Every row gives one point. Each copy is the shape, with its points in the same order, turned, moved and blurred by noise. Is it also mirrored, or only turned?
In the rows, 128 means zero.

Shape, 8 rows:
[[127 106 128]
 [106  86 147]
 [154  83 156]
 [115 155 132]
 [ 98 121 106]
 [150  72 135]
 [ 95 169 125]
 [165 146 132]]
Copy 1:
[[107 131 128]
 [ 80 140 145]
 [100 175 121]
 [144 113 158]
 [107  95 139]
 [ 89 160 105]
 [146  90 172]
 [161 143 122]]
Copy 1 is: mirrored
Copy 2:
[[106  89 149]
 [130  74 167]
 [ 97  99 194]
 [128 122 115]
 [118  76 115]
 [ 85  80 185]
 [141 118  95]
 [ 87 140 140]]
Copy 2 is: mirrored
Copy 3, 8 rows:
[[130 149 116]
 [161 128 139]
 [170 177 116]
 [ 89 150 139]
 [117 119 122]
 [178 164 100]
 [ 72 134 153]
 [102 190 107]]
Copy 3 is: only turned
Copy 4 (8 x 3):
[[ 95 131 137]
 [ 88 123 167]
 [ 87  85 139]
 [148 147 134]
 [107 166 144]
 [ 68 101 133]
 [158 167 142]
 [131 112  99]]
Copy 4 is: only turned

Shape, 9 rows:
[[ 86 114 104  83 105 102]
 [147 154 106 176 176  96]
 [108 111  91 165  94 133]
 [108 138 161 109 153 165]
 [ 97 114 177  94 107  92]
 [ 92 122  99 145 113 117]
 [ 78  75 105 160 110 139]
 [130  80 146 172 138 116]
 [122 120 105 112 110 124]]
Copy 1:
[[111  98 111  97 156 157]
 [122 191 194 148 142 132]
 [183 127 145 132 143 172]
 [124 119 137 120  83  94]
 [ 84  97  98 150 117 147]
 [146 125 148 116 138 170]
 [172  81 165 132 132 172]
 [144 111 172 187 132 139]
 [143 125 121 120 151 136]]
Copy 1 is: only turned
Copy 2:
[[190 158 136  89 127 153]
 [ 80  98  99 135 150 160]
 [123 169 132 116 178 109]
 [125 131 175 136  81 132]
 [161 111 163  56 102 125]
 [135 159 138 107 159 141]
 [151 157 174 125 188 117]
 [124  90 155 126 168  98]
 [153 151 121 112 131 122]]
Copy 2 is: mirrored
Copy 3:
[[111 104 134 107 134  68]
 [182 116 142 117 103 185]
 [122  86  76 125  95 129]
 [ 94 123 136 141 178 155]
 [ 65 113 169  90 131 114]
 [124  79 112 122 115 118]
 [108  65  70  98 129 125]
 [106 101 102  75 118 179]
 [118 124 109 121 122 109]]
Copy 3 is: only turned

Shape (13 x 9):
[[130 115 117  57 162 136 113 150  94]
 [136 162 111  97 141 149 163 120 144]
 [108 146 185 150 111  90 119 148 122]
 [ 83 105 121  71 153 150 113 121 123]
 [118 158 116 134 150 158 121 125 132]
 [148 135 187 189 120 122 101 171 128]
 [114 127 164 175 117 129 132 199 125]
 [111 128 125 122 167 138 149 105  81]
 [108 127  79 114 137 109 139 125 112]
 [119 118 108 114 117 160 150 104 116]
 [146 119 191 165  94 116 121 167 112]
 [141  73 115  76 169 118  79 137 145]
 [131  96 194 160 144 101 136 175 144]]
Copy 1:
[[166 194 143 134 115 109 117 118  87]
 [101 158 110 141 125  98 173  96  84]
 [143 114  84  82 154 100 132 141 156]
 [161 174 141 133 110 146 137  80 115]
 [117 145 111 160 135 122 160 121 128]
 [162  89  91 123 164  81 154 176 158]
 [147 102 116 120 127  59 146 147 179]
 [112 165 141 115 108 140 158 146 111]
 [ 98 141 152 130 124 122 115 107 108]
 [119 122 130 135  96 131 158 104  92]
 [167  85  97  94 137  76 142 164 142]
 [193 158 173 144 168 126 124  99  93]
 [171 109 141  82 164  69 167 145 160]]
Copy 1 is: mirrored
Copy 2 (13 x 9):
[[ 60 162 147 100 136 116 168 154 112]
 [108 176 107 123 118 154 109 133 112]
 [164  87 163 110 133 128 119 175 130]
 [ 85 163 144  76 126  83 138 122 110]
 [111 143 115 137 148 113 100 133 106]
 [141  46 131 127 159 136 106 185 105]
 [109  52 155 119 139 145  89 156 128]
 [111 148 159 140 128 121 145 109  83]
 [108 150 136 125 144 128 147  97 147]
 [107 138 108 123  99 118 135 103 110]
 [138  46 139 119 120 143 129 180 116]
 [ 80 139 113  55 180 107 177 141 106]
 [133  60 160  75 155 161 117 159  96]]
Copy 2 is: only turned
Copy 3:
[[109 107 146 168  69 188 116 137 162]
 [127 150 141 168 109 121 147 137 190]
 [ 87 135 136 136 133  95  59 125 119]
 [ 91 109 112 163  94 170 130 183 153]
 [131 132 127 156 151 139 124 145 174]
 [131 129 128 168 162 100  48 100 102]
 [111 176 117 177 149 128  59 111 104]
 [109 129 180 147 127 156 134 167 140]
 [119 155 132 114 106 163 139 141 147]
 [105 134 130 159 125 137 171 141 138]
 [101 133 136 171 136  98  68  88  87]
 [151  85  99 151  59 172 106 155 129]
 [131 151 132 179 110  98  50 139  86]]
Copy 3 is: only turned
